Each row is a point. To make a cloud, some directions were put in groups of two or more. Within a group, all points are equally far from the middle, so they leave a hole (a ring in 2 directions, a hollow ball in 3). The other directions are filled evenly. Then the cloud was stretched, turned, moved and blurred a little. How many holes are there, and how many directions does each take, smallest first?
In the rows, 128 means zero.

Cloud (19 x 3):
[[150 113 160]
 [128  99 175]
 [123 143 112]
 [102 116 160]
 [108 175 122]
 [ 89 134  94]
 [118 157 168]
 [ 90  92 148]
 [117 127  82]
 [165 104 132]
 [ 96 116 152]
 [154 114 107]
 [130  90 139]
 [165 161 126]
 [ 95 164  74]
 [143 127 126]
 [110 131 130]
 [101 140  91]
 [132 149  77]]
Holes: 0

Cloud, 29 rows:
[[ 96 152 125 104]
 [ 88 135 115 149]
 [ 91 102 135 119]
 [100 128  96 134]
 [ 90  99 124 119]
 [106 172 101 137]
 [ 90 105 109 132]
 [ 97  97 133 154]
 [105 151 160 147]
 [144 131 117 127]
 [143 133 156 179]
 [ 89 123 113 148]
 [133 131 180 139]
 [160 178 160 141]
 [120  88 156 156]
 [154 191 135 149]
 [102 143 148 159]
 [159 176 167 149]
 [ 93 111 115 112]
 [140 144 107 145]
 [159 182 146 161]
 [ 92 171 118 127]
 [102 104 158 126]
 [ 93 107 107 123]
 [ 98 173 108 134]
 [125 154 168 161]
 [129 133 112 112]
 [159 181 151 161]
 [131 174 104 146]]
Holes: 2 (2, 2)
